Every row gives one point. The points of each table are mixes of a few directions, plus a little noise. Count the directions of each table, and those that both share. Where both have some left over, give the other angles between the two spaces (their principal angles), to ten degrees, smallest first.

First:
[[-35 -13]
 [ 33  13]
 [ 50  19]
 [-48 -18]]
Second:
[[ 27  10]
 [-55 -21]
 [-19  -7]
 [ 31  12]
 [-43 -16]
 [ 60  23]]
Directions: first 1, second 1, shared 1

First, 8 rows:
[[ 60  17 -28  32]
 [ 35  10 -17  19]
 [-31  -9  15 -17]
 [-41 -12  19 -22]
 [-37 -10  17 -20]
 [-16  -4   8  -9]
 [ 15   4  -7   8]
 [ 15   4  -7   8]]
Second, 6 rows:
[[ 26   1  -8 -26]
 [ 31   4  -6 -31]
 [  5   8   4  -6]
 [-45 -44 -20  47]
 [ -2  21  17   1]
 [-16  10  12  15]]
Directions: first 1, second 2, shared 0; angles 70

First:
[[ 10  31  -8 -22  -4   4  10 -12 -22]
 [-11 -18   7 -24  15  -2 -14   7  29]
 [-14 -33  10   0  12  -4 -16  13  33]
 [-13 -17   8 -39  20  -2 -17   7  34]
 [  5  -2  -2  40 -13   0   8   0 -15]
 [  9   1  -4  58 -20   0  14  -1 -26]
 [  5  14  -4  -9  -2   2   5  -5 -11]
 [ -3  11   0 -48  13   1  -6  -4  10]
 [ 12  14  -7  43 -20   1  16  -6 -33]]
Second, 9 rows:
[[-10  10  17  13 -13 -19 -20  23 -30]
 [-18  13 -12 -35  -9  -1  43 -24  60]
 [ 12   6 -15 -35  19  23  11 -27  23]
 [  5 -14  -1  24   3  12  -8   0  -9]
 [  4 -16   6  17  -6 -22  -7  27 -26]
 [ 22 -12  -8   7  17   3   1  -4   3]
 [ 14 -24 -13 -15  13  21   0  -1 -15]
 [-15  41  23  15 -13 -25 -16   4   2]
 [-14  -5   3  10 -11   9  -3   2  -8]]
Directions: first 2, second 5, shared 1; angles 70

First:
[[-17  14  19  -2  24  38  34  17   8  -9  42  13]
 [ 30  -1  -1   6  -5 -10 -29 -25 -14   1 -14   1]
 [-15  11   1  14  -5 -21  -8  22  -7  17 -14  -5]
 [-32   6  13 -14  41 -32  13  -6  24  -2 -29  13]
 [ -6 -40 -20  -9  12   9  21  17   0 -26  15 -39]
 [ -9  22   7 -10 -18  12  11  -7  17  13   3  31]
 [-17  15  16   5  24   1  11  13   2   2   9   7]
 [ 60 -24 -18  -5 -26   8 -34 -48 -17 -14  -4  -7]
 [  8  -3 -18  13 -48  -5 -19  15 -15  19  -8 -13]]
Second (9 x 12):
[[  4   3 -20   2 -22 -19   7 -10 -27  12 -24  -5]
 [-14  32  19  -8  10  -9 -12   8   9 -11 -20  23]
 [  3 -16 -16  15  -4  -5  10   0 -27  13   3 -23]
 [ -6   3  28  12 -22  26 -38 -17  43  39   1  40]
 [ 22  -6  10 -17  10 -12 -15  25  48 -23  23  -5]
 [  4   0   8  20   3   6  27   9 -39  18 -33  -1]
 [-10  -6 -17   5  21 -13  10  11 -27 -15  17 -32]
 [-25  30  13 -21   7  16  -4 -20  12 -19  -8  35]
 [ 23 -40 -24  -8  -1   9  14  -4   9 -12  41 -31]]
Directions: first 5, second 6, shared 2; angles 30, 60, 90

First, 11 rows:
[[  1  14   4 -12  23  13  33  22  23  12  -5  17 -11  -2 -16  -1  -6   5
   -8 -10]
 [ -4   2   3   1  19  26   6   2   6   6 -15  26   9  13 -29  -2  12   9
   -2  18]
 [  0 -13 -18   7 -55 -60 -51 -29 -33 -21  31 -58  -1 -15  60   5 -13 -23
    9 -16]
 [ -4  16  -9 -13   8  -4  11  12  14   7   5   4  -7  -3  -8   1  -7  -6
   -6 -10]
 [  2 -18  -3  14 -31 -23 -33 -24 -27 -15  10 -29   6  -4  32   2   0  -6
    9   2]
 [ -2   8  -3  -6   7   1   7   6   7   4   1   4  -3  -1  -7   0  -3  -2
   -3  -4]
 [ -6  19  -9 -14  15   5  14  15  17  10   0  14  -4   1 -20   0  -3  -3
   -7  -4]
 [ -3  -6   7  10  18  33  -2  -5  -3   3 -20  28  16  17 -31  -2  19  12
    2  29]
 [ 15 -13  12   2 -23 -29  10   3  -5 -11  16 -36 -21 -23  52   2 -21  -3
    2 -34]
 [  6 -28  22  24   6  33  -8 -16 -17  -7 -22  17  18  15 -10  -3  21  19
    9  30]
 [ -7  18  -9 -13  17   7  13  14  17  11  -2  16  -3   3 -23  -1  -1  -2
   -7  -1]]
Second:
[[ -3   1   0  -4  -1  -1  -1   4   1  -2  -1  -5   2  -3   0  -2   0  -1
    2  -5]
 [ 28 -24   5  31 -13 -28 -10 -28 -21   5  24  -1 -20   2  37  23 -10   5
   -6  15]
 [  4  25 -19   7  20  15  18 -11  10  20   8  44 -11  19 -26   1  -2  -4
  -29  37]
 [ -9   0  -8   7 -13   6 -21 -18 -15 -10  -3  -3  15   7  -1 -10   9  -5
    0  18]
 [-26   8  -7 -24 -18  -3 -18  14   1 -18 -10 -35  21 -12  -1 -18   5 -12
   17 -28]
 [ 38 -37  35  37  24  15  22 -10  -7  15  -3  34 -19  11   7  26   2  32
   -2  25]
 [ -9  -2   9 -12   4  12   4  17   7  -6 -15  -8  10  -6  -9  -7   6   4
   12 -16]
 [-24  30 -16 -41  -4 -14   6  33  24  -3   1 -27   2 -19  -7 -12 -10 -18
    6 -45]]
Directions: first 3, second 4, shared 2; angles 30

First, 10 rows:
[[ -7   5  -7  -6  -1  -3  -8  -2   7  -5   6   1  10 -15  -4 -10  -7 -12
    8   0   5   0 -16  -9 -13   7   6   4  -3 -22   6  -2]
 [ -4 -21  19 -12  -9 -18  21   0  -6   5  -2   4 -16  25  -8  14  25  11
    7 -31   1  22  31  -9  28   3 -42 -18  -5  15  18  -8]
 [  6   9  -2  12   1  14  -6   4  -1   5  -4   0   1  -4   6  -6  -5   3
  -11  14 -11 -13  -6   8  -2  -4  18   9   4   8  -8   4]
 [ -6   5  -8  -7   0  -4  -8  -3   7  -7   7   0  11 -15  -4  -8  -8 -12
    8   1   7   0 -17  -8 -15   7   7   3  -2 -22   4  -2]
 [-11   0  -3 -12  -4 -10  -4  -2   7  -5   8   3   9 -13  -8 -10  -2 -13
   13 -10   7   6 -13 -15  -9  10  -4   0  -5 -25  14  -6]
 [  7 -12   3  -2   7  -8  13  -5 -10  -3  -5  -6 -13  23   3  27   5  13
   -2  -2  13  11  25  12  10 -10 -19 -14   3  23 -14   5]
 [ 20  -3   4  19  10  13  10   1 -15   7 -15  -7 -18  28  14  25   2  25
  -21  18  -5  -7  27  29  16 -20   1  -3  10  48 -29  11]
 [  7  14  -3  17   1  21 -10   6   1   8  -5   1   3  -9   9 -13  -7   2
  -14  19 -18 -21 -12   9  -4  -4  28  15   5   7  -9   4]
 [ -1   4  -7  -1   3   1  -5  -2   3  -4   2  -1   6  -8   1  -2  -8  -5
    2   6   4  -3 -10   0 -10   1   8   3   1  -9  -4   2]
 [-11   0   3  -9  -9  -6  -2   2   7   0   6   6   7 -12  -9 -16   5 -10
   10 -15  -3   4 -10 -17  -2  12  -5   2  -6 -22  21  -8]]
Second, 10 rows:
[[-27  -1 -20  19   2  52  -2  21   6  11  60  -2   3   1 -18 -43 -17   4
    5   8 -27  10  -1  -5 -25  -6  23 -16  11 -31 -16  -4]
 [  4   0   4  -6   0 -14  -7 -11   4   7   0   6  -2   0  -1  15  -1 -10
    9  -9   9  -5   0   0   4  -2  -5   1  -6   1   8   1]
 [-10   1  -6   0  -4   7 -15  -3  -3  13  35   5  -1   4 -22 -10 -13 -17
    4  -7  -9  -1 -11  -2 -12 -10   8 -11  -9 -16   1   0]
 [  6  -5   7  -2   9 -11   5 -11  22   8 -14   7   0  -4  21  25   6   6
   26  -7  20  -5  21   1  14   7 -10   9  10   5  10   0]
 [  0   1  -2   3  -1   7   7   8  -6  -9  -7  -6   1   0   3  -9   3   8
  -11   8  -6   3  -2   0  -1   2   2   1   3   4  -6   0]
 [ 11   2   6  -5  -2 -15   6   0 -10 -13 -31  -5  -1   0   8   8  10   5
  -15   4   4  -1  -3   2   8   4  -7   7  -3  16   0   1]
 [-16   0 -14  15   1  38   6  21  -1  -2  29  -6   3   0  -8 -35  -8  11
   -7  12 -21   9  -2  -3 -16  -1  16  -9  10 -15 -15  -3]
 [ 16   1  11 -10  -1 -28   4 -10  -5 -10 -38  -1  -2  -1  12  23  12   1
   -7  -2  14  -5   0   3  14   5 -13  10  -5  20   7   2]
 [  9   1   6  -6  -1 -16   2  -6  -3  -5 -21   0  -1   0   7  13   6   0
   -3  -2   8  -3   0   2   8   2  -8   6  -3  11   4   1]
 [  8   1   6  -8  -2 -19  -5 -10  -4   0 -12   2  -2   1  -1  14   2  -8
   -1  -6   7  -4  -4   1   6  -1  -7   2  -8   7   7   1]]
Directions: first 3, second 3, shared 0; angles 60, 60, 90
